Every row gives one point. To make a cloud, some directions were put in groups of two or more. Within a group, all points are equally far from the middle, so they leave a hole (a ring in 2 directions, a hollow ball in 3). The other directions are filled evenly. Then the cloud was stretched, turned, moved and blurred a little. Count the holes, and give their numbers of directions, smallest first.
In the rows, 128 means zero.

Cloud (14 x 2)
[[151  89]
 [122 164]
 [129 100]
 [111 155]
 [109  97]
 [142 141]
 [122 102]
 [131  69]
 [ 95 142]
 [154 105]
 [170 108]
 [ 90 126]
 [132 141]
 [160 103]]
Holes: 0

Cloud (21 x 3)
[[119 107 109]
 [152 150  67]
 [140 162 146]
 [123 151 166]
 [103 115 154]
 [159 170 105]
 [128 161 160]
 [124 159 164]
 [107 170 123]
 [158 165 124]
 [138 121 139]
 [107 110 139]
 [ 98 121 113]
 [142 143 147]
 [161 169  93]
 [132 147  82]
 [147 170 127]
 [121 122  89]
 [141 103  94]
 [154 157  72]
 [120 109 132]]
Holes: 1 (2)

Cloud (22 x 3)
[[134 134 111]
 [114  90 121]
 [131 127 113]
 [124  99 147]
 [138  84 131]
 [128 137 161]
 [100 102 124]
 [159 126 111]
 [103 146 121]
 [110  97  95]
 [136 156 122]
 [147  75  87]
 [108 103 166]
 [107  68 103]
 [150  83 125]
 [129  89 140]
 [ 76 122 113]
 [147 106 137]
 [156  92 126]
 [ 74 108 164]
 [164  77 115]
 [130 116 147]]
Holes: 0

Cloud (30 x 4)
[[125  93 112 181]
 [144 125 154 110]
 [156 156 151 147]
 [177 120 151 145]
 [160 162 131  52]
 [133 141 159 134]
 [ 91 159 126 143]
 [195 110 135 111]
 [146 169 150 118]
 [107 130 104 139]
 [110 105 127 147]
 [100 151 126 131]
 [124 122  94 110]
 [125  87 112 172]
 [176 117 158 129]
 [119 122 124 109]
 [122 112 100 128]
 [124 168 144 112]
 [149 130 158 119]
 [127 160 122  74]
 [122  96 109 140]
 [130 104 100 110]
 [183 159 130  71]
 [130 106 103  97]
 [152 153  99 138]
 [166  99  88 101]
 [132 112  93 106]
 [133 177 141 101]
 [137 134  91 140]
 [148 176 144 109]]
Holes: 1 (2)

Cloud (50 x 6)
[[160 122 117 134 149  90]
 [ 99 116 105 127 145 156]
 [117 143 160 102 136 149]
 [149 115  84 121 132 116]
 [142 136 183 142 168 137]
 [108 134 126 124 110 156]
 [ 98 128 133 115 170 153]
 [138 163 104 165 171 105]
 [136 134 119 180 137 154]
 [120 116  74 133 138 107]
 [103 141 102 114 148 155]
 [174 105 128 110 141 125]
 [174 138 133 155 126 105]
 [113 141 138 133 183  86]
 [116 139 170  99 161 112]
 [ 88 130 127 142 139 155]
 [ 98 148  69 154 139 116]
 [180 115 154 164 137 125]
 [150 141 148 186 113 124]
 [119 120 108  83 130 117]
 [131  85 168 159 115 145]
 [117 100 189 145 154 118]
 [104 122 129 170 182 138]
 [150  88 158 152 107 153]
 [138 120 136 114  95  96]
 [144 113 147 193 112 117]
 [155 109 183 155 120  97]
 [104 128  93 104 174 105]
 [131 106 145 106 138 163]
 [114 141  95 160 104 124]
 [170 129 121 124 135  99]
 [139 123 186 164 158 139]
 [165 128 150 159 169 131]
 [ 78 121 114 158 129 122]
 [130 107  92 104 119 119]
 [167  87 181 137 103 114]
 [114 112 185 113 127 110]
 [139 148 170 174 149 140]
 [141 143  92 101 160 130]
 [ 93 157 106 185 150 126]
 [140  81 141 164 113 107]
 [ 96 123 123 160 106 104]
 [141  88 160 113 117  96]
 [138 146 131 127 181  90]
 [ 95 169 146 149 148 117]
 [ 97 159 122 130 194 131]
 [131 125 167 184 129 100]
 [117  88 105 138 122 137]
 [144 143 134  94 108 131]
 [108  97 168 105 128 110]]
Holes: 1 (6)

Cloud (72 x 8)
[[125 123 139 143 153 137 142  87]
 [131 155 122 110  89 126 164 123]
 [146 158  99 147 134 156 117 121]
 [150 159 120 114 130 107 106 170]
 [ 93 159 139 135 144 116 143 154]
 [109 114 115 152 156  91 111 107]
 [146 110 153  74 164 114 136 178]
 [153 119 119 141 157 130 167 163]
 [145 132  92 119 180 127 165 154]
 [158 154 152 111 160 128 120  91]
 [ 95 135  94 158 121 107 141 174]
 [144 128 152 148 140 149  80 116]
 [ 86  97 106 140  97 135 114 161]
 [138 130  98 162 136 104  82 122]
 [130 149  87  95 111  96  81 138]
 [113 118 100 114 155  98 139 179]
 [180 194 119  67 165 128 123 164]
 [134 153 129 137 125 136 179 180]
 [164 162 114 124 163 155 148  85]
 [114 169  89 133 145 115 111 111]
 [163 127 141 105 124 106  93 110]
 [ 75 143 122 141 167 162 135 147]
 [124 169 140 144 104 113 159 129]
 [109 183 118 119 157 104 133 126]
 [116 177 144 100 160 134 128 119]
 [105 124 135 132 133 103  75  98]
 [133 124  95 116 114 112 154 170]
 [133 139 173 107 162 114 121 120]
 [162 130 105 147  92 111 105  83]
 [148 128  71 138 134 102 116 116]
 [118 133 143 133 165 118  83  82]
 [163 119 122 102 147 164 145 141]
 [151 143 126  82 112  99 115 140]
 [114 105 148 129  44 112 110 133]
 [107 142  92  99 110 137 172 112]
 [134 114 139 126 175 136  87 143]
 [ 97  75  94 122 104 148 146 121]
 [132 167 114  97  90 139 166 177]
 [137 153 163 128 103  96 109 152]
 [134 195 103 160 131 124 125 135]
 [114 110 125 116 186 111  96 128]
 [ 76 175 134 120 117 114 107 116]
 [169 127 117 138 105 114  97  78]
 [124 178 141 123 149  97 109 160]
 [150 153 105  68 123  65  94 112]
 [151 161 150 108 164 133 137 100]
 [115 124 109 173 120 113 118 135]
 [118 159  80 175 128 112 104  92]
 [183 193 113 137 162 114 128 145]
 [153 114 144 112 153 136 146 178]
 [ 66 105 148 131 158 125 112 178]
 [127 138 110 111 132 121 130 154]
 [108 153  82 134 120 124 180 165]
 [156 166 126 148 108 131 172 161]
 [150 140  95 102 112  53 102 130]
 [134 137 158 140 183 106 128 122]
 [129 106  98 145 162 145 131  94]
 [123 153  80 115 140 133 170 136]
 [162 180 142 140 186 118 134 100]
 [156 126 114 120 112 136 143 114]
 [107 174 132  82 134 116 156 129]
 [ 93 134 103 137 140  98 124 160]
 [106 136 129 138  87 142 109 162]
 [176 133 141 113 102 151 138 115]
 [138 106 118 101 138 101  94 135]
 [ 77 127 108 175 132 104 133 138]
 [156 169 121 139 133 110 150 177]
 [131 171 155 100  97 164 119 124]
 [140 119 122 156 172  97 122 134]
 [105  99 103 138  90 123 162 135]
 [103 119 108 110 143 132 157 172]
 [129 130 144 137 153  94  88 121]]
Holes: 0

Cloud (95 x 9)
[[123 127 128 122 134 124 150  66 149]
 [108 141 101 133 121 159  78 104 140]
 [148 160 156  92 133 126 124 115 153]
 [123 130 164 112 131 124 114  95 199]
 [126 111 109 135 182 131  95 148  98]
 [165 155  75  90 107 117 134 114 157]
 [ 97 124 112 120 156 138 107 142 100]
 [156 117  78 112  73 153 127 137 157]
 [144 103 143 139 170 131  76 102 143]
 [135 115 124 124  81 156 168  95 196]
 [122 138 172 139 124 141 150 131 128]
 [156 105 117 141  71 147 142  94 188]
 [136 148 111 167 133 128 161 129  85]
 [122 112 134  82 170 134 129 113 154]
 [113 122 159 127 103 140 105 108 183]
 [146 102 157 167 154 122 124 113 155]
 [151 124 110 138 143 135  64 132 161]
 [157 130 121  85 133 124  90  92 134]
 [ 91 125 114 134 169 121  68 133 150]
 [180 111 152 123 103 154 139 121 141]
 [144 113 137 130  93 158  86 108 127]
 [115 178 118 132 150 128 143 157 124]
 [138 174  70 142  65 141 117 125 158]
 [156 145  99 134 122 109  80 140 155]
 [137 116 118 132 112 156 144 167 167]
 [126 134 145 131  89 116 125 146 142]
 [134 141 172 101 160 129 105  87 161]
 [127 171  75 111 123 108 108 116 122]
 [145 129 119 172  70 150 123 119 115]
 [136 173 134 130 120 145 128  88 181]
 [153 157 121 109 114 138 176 102 148]
 [ 95 131 103 114 175 121 121 123 204]
 [165 143  96 116 137 142 132 167 122]
 [137 116 106 121 165 153 117 171 144]
 [128 116  76 162 117 137 104 133 180]
 [148 144  87 120 150 173 113 112 148]
 [171 156  73 115 127 120 152 140 151]
 [158 160 122  98 123 133 142  72 153]
 [142 141 139 141 152 173  85 113 143]
 [104 170  82 147 117 149 142 147 121]
 [152 128 123 144 152 138 126 153  65]
 [147 100 134 137  72 139 132 145 132]
 [143  72  99 119 132 111 134 147 149]
 [112 182 125 109 147 120 110 148 135]
 [140 102  86 134 154 147 123 139 201]
 [158  75 110 109 130 102 124 108 160]
 [129 172  88 125 163 107 117 127 113]
 [138 114 159 100 114 119 108 115 186]
 [127  86 135 149 163 145  89 103 143]
 [126 145 141 114 131 111 164 134 115]
 [ 76 113 155 103 155 113 111 105 161]
 [132 171  87  92 125 125 124 107 123]
 [138 152 100 110 136 105  96 164 137]
 [ 98 155 146 119 168 140  74 127 148]
 [149  94 136 108 156  82 120 121 148]
 [150 115 129 136  83 151 181 106 170]
 [115 140 152  99 177 104 101 135 157]
 [114 121  96 169 124 138 155 136 106]
 [122 106 132 165 149 128 165 117 156]
 [ 89 146  92 129 130 137 126 144 205]
 [128 164 125 128 181 123  84 102 145]
 [178 166  86 105 111 138 127  90 152]
 [100 146 100 147  83 126 150 147 153]
 [119 110  93 101  82 131 117 122 201]
 [147 123 169 135 148 139 101  82 112]
 [136  84 129  99 133  90 105 108 156]
 [125 171  98 114 136 124 116 162 187]
 [110 103 106 144 122 123  98  90 141]
 [ 88 111 150 144 153 156 102 105 164]
 [ 86 110 151 123 107 135 119  92 128]
 [114 124 100 123 113 149 130 170 133]
 [149 172  65 133  94 154 127 133 100]
 [122  74 118 141 150 122  91 160 149]
 [184 115  83 126 135 142 127 117 146]
 [131  74 119 152 138 121 103 151 104]
 [120 103 174 152 120 117 128 140 104]
 [ 91 122  98 157 143 136 151 144 132]
 [129 113 153 135 188 141  85 142  98]
 [135 115 102 101  78 131 137 100 117]
 [105  88 145 143 116 107 170 126 147]
 [114 174 110 129 121 111 120 100 188]
 [164 130 110 146 165 162 118 151 106]
 [155  88 134 133 107 124  98 118  94]
 [154 162 107 124  72 160 121 140 121]
 [110 127 114 141 171 129 152 112 139]
 [131 110 116 119 174 135  96 174 159]
 [169 157  92 107  85 114 156  91 141]
 [125 136  93 141 126  93 160 154 162]
 [149  92 102 108 142 127 130 128 113]
 [ 87 119 111 137 171 132  86 113 173]
 [151 171 110 138 168 108 129 129 160]
 [138  81 102 124  84 106 145 112 129]
 [163 168 116 162 169 126 110 142 127]
 [176 108 130 145  95 133 165 134  95]
 [136 133 112 168  91 125 170 105 108]]
Holes: 1 (9)

Cloud (99 x 9)
[[125 143 153 176 108 111 103  93 138]
 [147  99  78 125 102 119 114 133  98]
 [121 142 169  88 125 153 146 121 120]
 [191 124 115 155 150  95 163 106 110]
 [174 100 132 136 131 101 147 144 140]
 [195 138 134 152 144 104 106  95  88]
 [ 97 110 156 104 128 152 135 154 151]
 [124 108  98  69 112 112 166 167 109]
 [128 182 162 134 131 115 170 128 123]
 [105 133 128 121 132 164 174 150 149]
 [125 108 156 121 106 152 161 103 136]
 [142 150 114 184 109  91 153 113 105]
 [168 131 136 107 102  86 116 149 111]
 [ 98  96 126  98 112 170 126 136 154]
 [118 103 100 120 130 117 150 157 164]
 [ 96 116 155 101 107 157 152 128 130]
 [107 105 118 120 122  77 164 139 140]
 [131 137  79 117 127  86 109 133 111]
 [113  99 141 118  86  97 153 176 125]
 [175 154 101 146  95 108 165 113 117]
 [172 118 157 141 121 123 132  71 142]
 [131 108 153 103  99 105 123 134  90]
 [126 104 146 161 127 136 153 110 127]
 [169 171 116  95 110 122 154 153 102]
 [182 160 166 139 124 124 102 114 116]
 [106 147 137 156 112  77 159 130 135]
 [171 180 157 108 123 109 187 122 117]
 [173 163 144 161 142 112 116 133 116]
 [163 197 133 147 147 113 123  92 130]
 [182 156 140 111 161 110 171 113 125]
 [180 156 114 124 113 129 140 107 144]
 [107  97 129 145 112 152 159 128 145]
 [155 137 154 121 115 101 134 174  89]
 [119 129 121  98 117 147 180 113 124]
 [141 173 174 100 130 112 123 119 112]
 [161 124  80 162 131  94 129 129  84]
 [ 88 120 112 109 121 114 156 108 110]
 [145  92 166 126 124 116 119 114 145]
 [125 171 166  86 133 140 162 129 146]
 [128 157 193  97 130 122 133 114 132]
 [155 135 165 106 125  98 161  94 143]
 [150 145 130 122 135 142 200 134 112]
 [134 137  56 132 141  98 128 116 130]
 [129 126 130  99 139 123 168 184 146]
 [126 141 149 105  84 105 161 127 149]
 [137 125 183 120 114 146 156 103 131]
 [153 137 130 106 118 132 196 111 113]
 [178 116 160 139  97 104  95 118  98]
 [129 133 132 129 117 105 175  98  96]
 [133 110 128 136 144  68 155 106  94]
 [125 113 107 157 133  95 132 118 166]
 [151 109  90 129 111  84 107 125 127]
 [159 164 159 166 129  86 135  96  81]
 [181 134 139 153 141 101 172  98 132]
 [158 104 113 142 126 101 161 138 152]
 [ 86 157 119  85 133 133 169 134 162]
 [171 150 113 164 126  98 148 103 153]
 [129 102 158 128 117 135 120 123 167]
 [131 135  87 129 119 110 124 175 113]
 [152 146 122 146 141 112 104 148 108]
 [143 140 117 153 118 154 159 142 157]
 [162 158 153 124 116 124 120 152  91]
 [169 159 138 143 149 140 167 105 138]
 [122 141 126  91 115  75 138 141 140]
 [150 170 187 155 115  90 133 101 122]
 [152  99 128 129 138  79 154 121 130]
 [ 92 141 127 107  83 130 138 146 146]
 [160 142  96 113 150 107 112 108 133]
 [155 142  88 107 148 122 136 106 139]
 [157 153 157 137 141  62 175 114 129]
 [142 169  95 140 144  54 167 131 100]
 [166 130 145 151 142 119 180 144 131]
 [153 129 132 187 130  66 107 112 118]
 [ 95 146 126  83 104 106 147 133 154]
 [136  99 113 141 108 107  86 108 105]
 [181 135 153 161 158  89 144  66 118]
 [148 109 127 157  91  89 114  97  95]
 [172 182 164 133 126  93 182 124 114]
 [141 152 152  88 138 150 163 119 112]
 [121 139 137 109 164 145 116 132 137]
 [192 138 165 109 142 147 138 127 123]
 [136 164 140 103 100 121 137 100 119]
 [146 160 103 110 127  64 141 145 121]
 [140 138 159 150 113  79 173 105 119]
 [141 139 100 106 119  58 152 124 109]
 [157  97  86 137 113  92 117 145 122]
 [168 166 136 133 117  76 180 154 121]
 [136 127 123 101 156  68 148 139 106]
 [121  96 155 135 150 113 114 108 113]
 [176 161 127 171 174  97 127 101 112]
 [103  93  79 155 127 115 108 126 126]
 [101  97 142 112 107  97 132 127 107]
 [101 109 134 138 125  78 159 140 131]
 [162 140 147 139 131  69 139 106  68]
 [164 126 175 134 126 145 115 125 151]
 [156 174 133 110 112 100 153 162 136]
 [114 119  96 116 109  79 170 121 110]
 [196 160 113 160 151  67 125  95 105]
 [152 165 120 104 136  58 168 119 122]]
Holes: 2 (2, 6)

Cloud (108 x 9)
[[136 191  99 185 130 126 154 152 101]
 [138 156 148 161 149 145 155 178 133]
 [113 156 135  90 125 169 117  99 115]
 [110 128 140 175 105 124 172 154 123]
 [152 126  86 161  88 157 121 150 105]
 [145 169 149 124 153 142 112 151 171]
 [146 154 173 174 157 129 151 158 140]
 [131 147 128  84 137 192 101 122 127]
 [155 143  90 140  87 172 116 155 124]
 [123 133 111 127 117 187 157 150 145]
 [125 159 117 164 158 121 131 125 131]
 [ 85 125 149 110 128  99 134  98  97]
 [153 170 108 176 141 129 151 149  91]
 [127 162 131 155 130 159 133 174 143]
 [106 119 140 143  93 196 150 135 144]
 [134  86 148  99 109 137 164 129 131]
 [109 104 154  70 119 180 141  82 148]
 [121 132 159  72 111 170 153  95 128]
 [120 129 166 128  79 176 150 127 140]
 [139 146 146 135 112 104 183 118 157]
 [151 143 120 109 133 144  96 120 137]
 [152 119 154  72 124 154 145 118 124]
 [158 114 104 136 105 158 150 112 141]
 [127 180 121 111 133 154 169 169 124]
 [146 184 100 130 134 129  96 152 112]
 [115 128 148 144  96 173 131 132  99]
 [105 112  97 124  78 205 134 108 126]
 [123 129 150 162 120 148 175 151 165]
 [136 150 128 129  77 155 116 117 144]
 [127 147 142 158 123  85 133 110  99]
 [143 202 163 125 171 104 159 137 115]
 [126 135 118 168 141 183 117 160 118]
 [146 152 138  98 157 126 117 135 171]
 [142 117 127  98  85 114 131 145  89]
 [154 139 141  61 149 167 113 125 131]
 [159 119 113  89 119 149 148 112 127]
 [113 137 187 155 143 143 149 121 120]
 [159 160 135 117 173 139 118 128 152]
 [124 127 141 169  93 194 138 146 126]
 [147 119 127 155 120 143 111 106 108]
 [102 141 147 134  99 115 139 102 136]
 [107 114 115 108 111 140 114  93 156]
 [117 126 167 147  90 153 150 115 103]
 [ 91 122 165 174  73 137 154 103 127]
 [111 143 142 136 101 123 146 116 159]
 [120 110 151 116  97 111 176 126  98]
 [154 159 163  60 139 110 136 130 125]
 [126 107 144 117 127 105 131 100 147]
 [164 137 159  64 141  84 160 127 148]
 [144 139 145 102 108 148 119 127  90]
 [141 135 142 152  71 120 139 100 151]
 [145 183 121  95 122 223 131 129 146]
 [125  97 136 123  94 134 139 134 101]
 [ 93 124 115 188 129 149 151 144 119]
 [142 167  92 150 134 150 101 179 105]
 [146 143  84 166 108 162 133 137 135]
 [154 123 131 184 120 126 114 123 111]
 [109 135 106 105  95 154 124  90 136]
 [137 139 106 117 138 171 153 124  98]
 [148 130 101 140 107 118 151 108  94]
 [119 124 141 150 133 164 168 156 172]
 [115 136 161 133  99  67 153 125 112]
 [123 125 144 140 143 133 157 162 110]
 [112  97 150 150 134 118 170 116 143]
 [145 167 126 128 145 181 124 136 179]
 [167 149 121  70 170 127 107 155 150]
 [101 142 152 133 105 153 128 100 153]
 [110  88 150  98 119 162 156  82 138]
 [146 161 140 122 146 144 108 118 154]
 [ 96 122 140 165 135 125 153  87 139]
 [ 97 123 147 111  80 183 145 103 154]
 [115 124 110 161 123 209 132 122 113]
 [141 122 117 128 153 163 128 173 161]
 [132 190 126 117 168 128 134 145 144]
 [146 152 132 118  98 125 119 103 116]
 [128 113 155  82  97 187 156 121 140]
 [131 159 168 177  92 116 146 157  96]
 [124 142 134  80 138 150 106 126 108]
 [142 108 133 125 131 190 133 145 141]
 [145 137 109  88 143 191 115 139 136]
 [130 139 156  89 119  75 139 132 136]
 [106 113 154  51 139 133 168 119 119]
 [135 117 136  48 144 131 115 136 152]
 [119 133 117 142  74 188 138 140 133]
 [129 125 106 151 109 118 170 163 106]
 [ 99  96 149 146  65 144 153 128 119]
 [151 147 159  74 113 148 137 153 117]
 [138 162  95 131 146 152 146 135 149]
 [131 146 160 119 122 146 169 141  92]
 [145 155 112 115 126 145 105 105 109]
 [ 94 149 168 126 126 114 142 135 104]
 [114 173 107 202 108 157 139 149 112]
 [109 196 157 145 162 135 149 152 122]
 [129 147 168 124 101  79 165 133 125]
 [146 158 151 192 133 113 146 180 110]
 [ 97 113 147  89  88 186 145  91 152]
 [153 135 110 124 132  81 164 136 120]
 [113 116 117 155  97 104 176  84 107]
 [163 182 129 144 122 136 139 124 141]
 [148 118 149  79 136 116 142 141 105]
 [118 123 102 140 110 175 107  85  90]
 [137 142 170 173 126 113 164 157 145]
 [147 177 167 112 139 142 140 189 117]
 [136 106 131 158  98  81 158 113 124]
 [134 115 127 107 126 140 153 178 136]
 [164 148 100 168 118 130 136 168  92]
 [104 112 142  90 119 165 107 115 136]
 [116 144  73 163 125 141 122 116 118]]
Holes: 1 (4)
